Each row of a before or after table is a point. The points were changed in one or more steps. Then noise was added and the rows were shuffled. The steps act on columns, c1 being the first. What was done? A step turns or swaps two columns, mirrors them in a line or flattens them onto one, adds a multiple of one to another, or multiplies or shifts one. Angles are multiples of 10 degrees, from the lower column toward the higher: turns from -170 to 170, lines from 10 to 170 but not 90. Use the fewest steps. Two steps may share a column if one is a turn and the other turns, adds or multiplies; they go together, in the order done. Otherwise the lowest column goes first.

Before (13 x 2):
[[-6.6 -0.9]
 [-5.0 -0.5]
 [ 3.5  6.4]
 [-3.3 -0.9]
 [ 3.1  0.7]
 [-6.8 -3.5]
 [ 6.2 -0.3]
 [ 8.2  1.2]
 [ 0.4  0.5]
 [-0.7 -1.5]
 [ 1.9  2.4]
 [ 7.9  4.4]
 [-4.2  1.5]]
After (13 x 2):
[[ 1.4 -1.1]
 [-2.6  2.2]
 [-1.3  1.3]
 [ 4.4 -3.5]
 [ 0.0  0.1]
 [-3.2  2.7]
 [-0.9  1.0]
 [-3.5  2.8]
 [ 3.7 -3.3]
 [ 0.1  0.0]
 [ 2.3 -2.0]
 [-2.3  1.9]
 [ 0.4  0.0]]
Steps: flatten c1 and c2 onto the line at 140 degrees

Before (14 x 6):
[[  2.1   5.4  -5.2   3.9   1.7   5.2]
 [  1.2   5.1   7.9  -2.7  -3.9   0.6]
 [  1.4   3.4  -0.3  -0.4   2.8  -4.4]
 [ -3.2   8.0   1.2  -1.1  -2.8  -3.4]
 [  1.8   2.6   2.3   3.8   0.2  -2.4]
 [  1.0   3.7   2.7   7.1   2.7   0.6]
 [ -1.9  -2.1  -0.9  -1.6   3.9   0.2]
 [ -3.9   1.2 -10.7   4.6  -3.1   6.2]
 [  0.7   8.2   6.8   8.3   7.6   3.0]
 [ -1.4   3.0   4.7   2.5  -2.6   6.0]
 [  0.1  -5.5  -1.8   0.9   4.0   2.6]
 [ -2.8   2.7   3.1   2.8   3.3   2.5]
 [  1.5   7.3  -2.4  -5.5 -10.3  -5.6]
 [ -6.5  -3.9   4.6  -4.4   6.0   4.2]]
After (14 x 6):
[[  2.1   3.8  -0.6  -1.8  -1.8   0.2]
 [ -1.6   2.5   0.0  -0.5   3.5  -4.8]
 [ -0.7   4.4  -1.8   1.0  -5.4   2.4]
 [  4.0  -3.4 -11.0   4.6   1.5   6.2]
 [ -1.8   2.1  -5.4   3.7   5.3   5.5]
 [ -1.9   0.0   2.6   3.3   2.3  -2.6]
 [ -1.3   2.9   2.5   7.0   4.1   0.5]
 [  2.9   3.2   2.8   2.8   3.0   2.0]
 [  6.8   6.3   4.6  -4.1  -3.9   3.9]
 [ -1.0  -3.7   7.4  -2.9   5.1   0.4]
 [ -0.7   7.8   6.8   7.9   8.3   3.4]
 [  2.0  -2.7   4.4   2.3   2.5   6.2]
 [  3.5  -2.5   0.7  -0.9   8.0  -3.2]
 [ -1.9 -10.6  -2.9  -5.2   7.1  -5.4]]
Steps: multiply c1 by -1; swap c2 and c5

Before (9 x 9):
[[-2.7  0.7 -2.6  1.4  5.1  7.5  0.2 -4.3  7.4]
 [ 6.1  4.2 -6.1  0.5  1.5  2.0 -0.4  4.8  2.3]
 [ 9.0  0.9 -3.2 -4.7 -1.3  0.6 -0.4 -4.6  8.2]
 [ 6.2  7.0  2.0  6.4  3.2 -1.1  6.8  5.6  1.4]
 [-3.4  6.4 -4.3  2.1 -1.2  1.1  3.5  2.2  1.9]
 [ 9.1 -5.5  0.2  4.8 -6.8 -5.2  8.6 -5.9 -3.3]
 [ 1.9  0.1  1.2  4.1 -3.6 -0.7 -3.1  1.4 -0.1]
 [-3.8 -4.0  3.0  6.1  4.8 -5.9 -4.8  0.8 -0.5]
 [-0.7 -2.0  0.7 -1.1  0.4  0.2 -3.1 -5.9 -2.1]]
After (9 x 9):
[[-1.4 10.4 -4.2  2.0 -1.4  0.8  3.4  1.6 -4.1]
 [ 6.1  6.6 -6.1  0.3  1.7  2.0 -0.3  4.6  2.3]
 [-2.0 -3.2  0.8 -1.2  0.4  0.3 -3.0 -5.5  1.3]
 [ 2.7  0.9 -2.8  1.4  5.0  7.8  0.5 -4.7 -7.4]
 [ 1.2  0.1  1.2  4.2 -3.6 -0.5 -2.8  0.1  1.3]
 [ 5.6 11.1  2.0  6.7  3.0 -1.0  6.8  3.9  3.1]
 [ 4.7 -8.8  0.1  4.9 -6.8 -5.2  9.0 -7.5  8.5]
 [-3.2 -6.4  3.0  5.9  4.9 -5.7 -5.0 -1.0 -2.2]
 [12.0  1.6 -3.4 -4.6 -1.5  0.7 -0.5 -3.3 -0.5]]
Steps: mirror c1 and c9 in the line at 20 degrees; multiply c2 by 1.6; add -0.3 times c4 to c8

Before (13 x 12):
[[-2.1 -6.4  5.8 -0.9  2.3 -3.4 -4.1 -4.1 -2.6 -6.9  0.5 -4.8]
 [ 4.1 -3.2  2.5 -1.7  5.8  0.9 -0.6 -5.3 -3.2  5.0 -0.8 -1.7]
 [-1.3  3.5  5.5  7.3  5.2 -2.8  0.0 -0.9  4.4 -7.2  0.9 -2.3]
 [ 0.7  3.2  1.0 -0.3  1.7  0.1 -1.2 -4.4 -5.3 -4.1 -1.2  0.4]
 [-3.6 -0.4 -3.3 -2.4  1.4 -7.7  2.7 -5.1 -2.6  4.6 -3.0 -0.3]
 [-3.9  4.2  0.7  1.5 -5.2  3.5 -5.6  0.3  1.9  4.0  4.4  0.2]
 [ 7.3  0.1  5.0 -1.4 -5.0 -0.1  0.9 -7.4  1.4 -0.9 -3.1  2.9]
 [-2.4 -1.4  3.9 -2.0  7.2 -1.1 -1.9  4.7 -0.5 -5.3  6.2  2.5]
 [-0.7  5.3 -0.3 -3.3  0.9  2.5 -3.3  3.9  6.6  0.9 -2.1 -2.5]
 [ 4.4 -0.1  6.7 -4.2  5.4  1.5  5.6 -6.2  1.5  0.4  6.3 -1.7]
 [-3.9 -1.4  6.2 -0.8  1.3  1.9  2.5 -7.4 -4.1  5.3 -0.6  0.7]
 [-8.5 -1.7 -0.1  3.4 -1.4  1.8  4.4  4.6 -6.6 -1.1  6.6  0.6]
 [ 6.9  0.6 11.1 -6.2  1.4 -0.5 -0.1  2.0 -0.7 -0.8  5.1 -2.9]]
After (13 x 12):
[[-12.1   0.3   6.0  -0.8   1.0   2.9   3.2  -8.6  -3.7   5.1  -1.0   2.3]
 [ -1.8   1.9  -0.3  -2.7   0.9   2.3  -6.0   2.3   6.7   0.9  -2.2  -7.9]
 [  9.7   2.3   5.7   7.2   5.0  -2.9  -2.0  -6.5   4.6  -7.3   0.8  -6.9]
 [  8.4  -7.5   5.9  -0.6   2.3  -3.7   0.8  -5.8  -2.7  -6.7   0.5 -14.7]
 [  5.7  -2.7   3.5  -1.9   7.0  -0.9  -0.7  -2.8  -0.5  -5.3   5.6   7.5]
 [  7.0   1.7   0.9  -0.5   1.8   0.4  -3.1  -6.3  -5.5  -4.1  -0.8   1.1]
 [-10.2   1.5  -3.4  -2.7   1.6  -7.6   2.4  -6.3  -2.9   4.4  -3.1  -1.1]
 [ -9.8  -0.6   0.4   1.4  -4.8   3.8  -7.6   5.5   1.9   3.9   4.3   1.2]
 [ -2.8  -2.6   2.6  -2.0   6.1   0.6   1.2 -11.4  -3.0   5.4  -0.8  -5.1]
 [  3.9   4.0   6.5  -4.5   5.1   0.7   4.2 -11.4   1.4   0.1   6.0  -5.0]
 [  8.0   0.2  11.1  -5.5   0.8  -1.0  -0.4   0.3  -0.9  -0.8   5.0  -8.5]
 [ -7.2   1.7  -0.5   3.0  -0.7   1.9   4.7   6.2  -6.7  -1.6   6.9   1.7]
 [  8.7   0.7   5.5  -1.6  -5.4  -0.3   0.7  -2.3   1.6  -0.7  -3.3   9.1]]
Steps: add -1.5 times c10 to c1; turn c2 and c7 by -40 degrees; add -1 times c5 to c8; multiply c12 by 3

Before (12 x 18):
[[-6.6  3.6  7.3  4.1  0.4 -8.8  5.7 -5.3  3.9  0.1  4.5  6.7  8.2 -1.1
  -1.7 -9.4  6.3  5.1]
 [-5.4 -1.8  2.0  8.2  2.2 -0.3 -5.0  5.1 -5.9 -3.7  7.2 -3.5  0.8  3.1
  -6.6  2.4 -6.3 -7.1]
 [-0.1  0.8 -2.9  4.2  2.4  1.7 -6.8  1.4 -9.2  0.8 -0.8  1.1 -0.9  2.2
  -2.2  1.5 -4.6 -1.9]
 [ 1.0  3.4  3.9  3.1 -2.5  2.8 -4.4  0.8 -1.3  6.6 -1.2 -7.4 -4.7  0.5
   3.5  1.3 -1.1 -0.7]
 [ 1.7  5.8  0.0  5.3  6.0 -2.4 -1.1  4.2 -5.6 -3.3  2.9 -5.9  6.3  2.3
  -0.4 -2.7 -1.2 -1.2]
 [ 1.3 -0.1 -4.3  0.0 -5.4  2.4  4.4 -3.1  0.5  9.5  4.2 -0.2 -2.5 -6.7
   4.6  1.1  6.9  0.2]
 [-2.8 -0.5 -2.1  7.9  5.3 -5.7  2.6 -0.8 -3.5 -4.5  7.8 -2.1 -5.9  1.3
  -0.5 -2.5 -4.6 -2.0]
 [-5.9 -6.5  2.8  4.3  5.0 -6.4  7.4 -0.1  0.5 -5.1  7.1  3.8  3.7  5.4
  -2.1 -6.8  5.5  4.6]
 [-2.2 -4.5  0.9  0.5 -4.3 -1.9 -1.6  3.4  2.2  0.9  2.0  9.1 -2.6 -9.9
   3.0 -3.5  9.6  1.3]
 [-1.0  7.3 -0.6  0.8 -5.6  5.5 -0.5  3.3 -2.9  1.6  0.6 -2.7 -1.2  0.8
   4.4  0.9 -4.0 -0.8]
 [-1.5  1.3 -3.6 -1.7 -5.7  3.3 -4.8 -1.5  8.6  3.8  1.3 -0.3 -3.4 -1.5
   0.2 -1.6  4.1 -3.3]
 [ 4.3  1.8 -1.9  8.6 -5.7  1.4 -2.4  3.4  1.3  1.6  0.1 -3.6 -0.6  4.1
  -2.7 -0.4 -4.8 -4.0]]
After (12 x 18):
[[  6.9  -4.8  -2.1   0.4  -4.4  -1.8  -1.4  -3.6   1.9   0.9  -1.4   9.0
   -7.7   7.4   3.0  -3.3   5.8   1.5]
 [  3.0  -1.8  -6.2   8.8   2.2  -0.1  -4.5   3.8  -6.0  -4.1  -4.6  -3.3
   -4.4  -5.2  -6.8   2.1  -6.4  -7.0]
 [ -1.0   0.6   2.5   4.4   2.3   1.9  -7.1   2.0  -9.4   1.2  -1.3   1.0
   -5.7  -2.0  -2.1   1.5  -3.8  -1.9]
 [  2.2   1.1   1.9  -1.6  -5.8   3.3  -4.9  -2.2   8.3   3.7  -2.9  -0.4
   -8.6   0.7   0.0  -1.6   3.5  -3.5]
 [  1.5  -0.5  -3.6   8.0   5.5  -5.5   2.5   1.9  -3.8  -4.4  -7.2  -2.0
  -10.7  -2.8  -0.3  -2.2  -2.8  -2.0]
 [ -6.1   1.8   1.3   8.8  -5.6   1.2  -2.2   3.0   1.4   1.8  -1.2  -3.8
   -5.4  -1.7  -2.9  -0.6  -5.2  -4.1]
 [  0.6   7.2  -0.2   1.0  -5.5   5.9  -0.3   2.5  -3.4   1.4  -1.1  -2.6
   -6.4  -1.5   4.5   0.8  -4.3  -0.7]
 [  2.2   0.0   0.4  -0.1  -5.2   2.6   4.5  -4.1   0.6   9.5  -5.8  -0.5
   -7.5   6.8   4.5   1.0   6.5   0.1]
 [  2.3  -6.7  -6.7   4.1   4.8  -6.1   7.3  -2.4   0.6  -4.9  -3.7   3.9
   -1.2  -7.4  -1.9  -6.6   4.2   4.6]
 [  5.9   3.7  -8.5   4.4   0.2  -8.9   5.5  -3.9   4.1   0.2   1.5   6.9
    3.3  -2.4  -1.6  -9.2   6.9   5.0]
 [ -1.1   3.2  -2.2   3.1  -2.4   2.7  -4.3   0.6  -1.4   6.8   3.3  -7.3
  -10.0   0.1   3.7   1.5  -1.2  -0.5]
 [ -2.9   6.2  -1.9   5.3   5.8  -2.5  -1.2   1.5  -5.7  -3.4  -2.2  -5.9
    1.1  -1.1  -0.5  -3.0  -2.3  -1.4]]
Steps: turn c1 and c14 by 150 degrees; turn c3 and c11 by 140 degrees; flatten c8 and c17 onto the line at 120 degrees; shift c13 by -5.0

Before (12 x 32):
[[  4.8  -2.9  -7.5   7.3  -3.6  11.3   2.6   2.4   2.8  -1.0   3.3   3.7
    4.7   5.9   1.4   0.7  -6.7   0.8   6.3   2.2   0.6   2.9   0.1  -2.0
    2.1   5.4   3.1  -4.6  -1.8   0.2  -4.3   2.3]
 [  0.6  -5.5  -4.2   3.9   6.2   6.4  -1.2  -2.3   8.5   6.4   5.3  -2.9
   -0.9  -0.1   0.1  -5.5 -11.0   1.7   1.5  -3.0   7.0  -7.9   6.5   3.5
    0.9  -0.1  -4.5   0.5  -8.2  -1.6  -6.3  -4.3]
 [  0.0   2.6   0.9   1.4  -0.2  -3.6   1.9   4.6  -2.6  -2.4  -1.7  -7.2
   10.8   4.2  -1.8  -5.5  -4.8  -2.6  11.9   8.2   1.3  -0.7   4.9   1.6
    1.1   5.7  10.3   3.2   1.6   6.1   0.0   1.2]
 [ -1.1  -6.4  -2.6   0.6   0.3   1.4  -0.6   5.0  -1.6   0.0  -1.8   1.4
   -1.8   0.8   3.7   4.8  -6.0   0.4  -1.9  -1.9  -2.0  -6.6  -1.4   2.7
   -2.7  -7.1  -1.6   0.4  -5.3   5.5  -5.7   4.5]
 [ -3.7  -2.1  -5.8   2.0  -3.3  -2.3   1.7   4.1  -3.0   0.5  -1.1  -0.9
    7.9  -2.9  -0.3  -0.3  -7.2  -5.4  -3.3   6.8   6.2  -0.8   4.1  -3.3
    4.0  -3.9  -0.9  -0.5  -3.9   0.0  -4.4  -5.1]
 [  3.0  -7.0   2.6   2.1  -1.6  -0.4   3.1  -2.2   6.1  -1.2   2.3   4.7
    2.2   7.1  -4.3  -2.3  -1.0   0.6  -1.8   3.2   0.4   2.2  -1.1   2.1
   -4.8  -5.2  -1.2  -2.2   1.4  -0.9   2.4  -3.4]
 [ 12.4   5.3  -2.5  -0.6   2.5  -2.4  -7.4  -1.9   6.8   2.8   2.8   2.2
   -1.1  -0.5   6.7  -3.8   3.3   0.9   6.3  -4.1  -0.1  -1.1   6.0   2.7
   -6.2  -2.0   1.3   5.7  -5.1  -1.5   2.4  -4.7]
 [ -0.7   5.4   1.2   2.3  -4.4  -3.3   0.1  -0.9   9.3   5.2   0.7  -1.8
   -0.4  10.1   0.7  -0.2  -1.4   5.7  -3.3   2.4   0.3  -2.9   1.9   2.4
   -6.1   6.8  -7.5  -1.3  -0.8   5.8  -4.3   0.5]
 [  4.9  -1.4  -8.7   1.2  -1.4   2.9  -3.3   6.9  -1.6  -1.7   4.2  -1.2
   -6.5  -0.6   5.0  -0.1  -0.8   6.1   1.2   4.2  -4.3  -7.4  -6.8   0.4
   -2.3   0.5  -2.0  -1.8   0.3   0.2  -6.1   5.0]
 [  1.5  -8.5  -2.5   3.6   6.0   6.3  -6.7   4.9   0.9   1.9   4.2   1.3
    4.2   2.2   2.5   5.5   3.9  -4.8  -2.3   1.8  -3.3   2.4  -4.7  -5.0
   -0.7   4.9  -4.4  -6.0   2.1   4.4  -4.5  -3.5]
 [  3.1  -2.0   1.1   1.9   8.7  -9.2   1.9   4.2  -3.6  -7.0  -7.2   0.8
    2.0   3.8   2.3   6.3  -7.0  -3.1   3.3  -0.4   1.5  -5.2   1.1   2.8
   -1.9  -6.0   0.9 -10.6  -8.2   0.3  -4.7  -0.7]
 [  5.4  -0.5   3.4  -0.4   2.6  -2.0  -6.1  -0.6   0.8  -3.8  -0.3  -0.8
   -6.2  -1.6   2.0  -6.7  -7.4   4.7  -2.9  -2.3  -3.2  -7.1   2.1   1.5
   -8.8  -1.3   0.2   0.4   9.7   2.6  -9.3  -8.6]]
After (12 x 32):
[[ -0.9   5.8   0.4   2.9   7.8  -3.7   0.0  -0.9   8.5   4.5   1.3  -2.3
   -0.9   9.3   0.4  -0.2  -1.0   5.7  -3.8   1.8   0.7   3.5   2.1   2.0
   -5.9   6.9  -6.5   1.2  -1.0   5.4  -4.3   1.1]
 [  1.6  -8.9  -3.2   3.1  -4.9   6.5  -7.2   5.7   0.7   2.0   2.7   1.5
    2.4   1.7   3.1   6.4   4.7  -5.4  -2.6   3.2  -2.8  -3.4  -4.7  -5.2
   -0.5   4.6  -4.5  -3.2   1.5   3.7  -4.0  -3.1]
 [ -3.8  -2.2  -6.2   1.2  -5.5  -1.8   2.0   9.5  -3.5   0.3  -1.5  -0.8
   -0.7  -2.7   0.2  -0.5  -6.5  -5.6  -3.4 -11.4   7.0   0.4   5.2  -3.6
    4.3  -4.4  -1.0   1.4  -4.0   2.1  -4.2  -5.0]
 [  0.2  -4.8  -4.6   4.0  -2.7   6.0  -1.8  -1.6   9.2   5.5   7.7  -2.9
   -2.2   0.9  -0.1  -5.5 -11.5   1.7   1.3   4.8   6.9   5.8   5.6   3.4
    0.4  -0.3  -4.2   2.3  -7.6   0.2  -5.9  -4.8]
 [  0.1   2.3   1.4   1.6  -5.7  -3.9   1.9  11.5  -2.1  -1.9  -0.8  -7.3
   -1.4   3.9  -2.2  -5.4  -3.4  -2.3  12.3  -7.7   0.6   1.3   4.9   1.6
    1.8   5.3  10.5   4.9   1.9   6.5   0.0   1.1]
 [  2.8  -1.3   2.0   1.8  -5.1  -9.2   2.0   3.5  -2.4  -6.6  -5.9   1.0
    2.7   4.7   2.4   6.1  -6.6  -2.8   3.1   7.8   1.8   7.9   1.1   2.3
   -1.7  -6.7   0.9  -8.7  -8.1   2.0  -4.5   0.1]
 [ -1.5  -6.3  -2.9   1.0   4.1   1.3  -0.3   1.0  -1.2   0.1   0.6   1.4
    5.5   0.8   4.1   4.3  -4.3   0.2  -1.3   5.1  -1.4   6.5  -1.0   2.5
   -2.7  -7.2  -2.0   1.8  -5.7   6.6  -5.9   4.2]
 [  5.1  -0.6   4.0   0.3   8.5  -1.9  -5.6  -5.5   1.2  -3.8   2.3  -0.4
    2.9  -1.9   2.1  -6.3  -6.8   5.2  -2.7  13.7  -3.3   6.7   1.8   1.4
   -9.2  -0.5   0.7   2.3   9.5   3.5  -9.8  -8.6]
 [  4.9  -1.1  -8.2   1.4   0.3   3.2  -3.0  -2.1  -1.7  -1.9   6.1  -0.9
    9.0  -0.7   4.7   0.7  -0.7   6.4   0.7  -1.2  -4.7   5.3  -6.6   0.0
   -2.3   0.7  -1.8   0.3   0.7   0.2  -6.0   5.2]
 [  5.2  -3.1  -7.6   7.0  -0.8  11.8   2.9   4.6   2.6  -1.3   2.0   3.6
    0.1   6.4   2.1   0.3  -6.3   0.2   5.6  -6.3   0.5  -3.3   0.2  -2.3
    1.6   5.5   3.4  -2.5  -2.4   1.3  -4.2   2.9]
 [ 12.3   5.8  -3.0  -0.2   7.1  -1.9  -7.0  -1.2   7.0   3.4   3.5   1.8
   -1.1  -1.3   6.5  -3.9   2.1   0.9   6.8  11.5   0.2  -0.5   5.8   2.4
   -5.9  -1.7   0.8   7.0  -5.3  -2.5   2.4  -4.9]
 [  2.5  -7.2   2.4   2.2   3.6  -0.4   2.2   1.1   6.1  -0.4   1.6   4.7
   -2.7   7.3  -4.4  -2.4  -0.9   0.5  -1.5   2.0   0.2  -3.6  -1.0   2.0
   -5.2  -5.9  -1.4  -0.7   1.7  -1.4   3.3  -3.6]]
Steps: add 1.5 times c25 to c20; turn c5 and c20 by 140 degrees; mirror c8 and c13 in the line at 30 degrees; mirror c11 and c22 in the line at 170 degrees; turn c17 and c30 by -10 degrees; shift c28 by 2.0
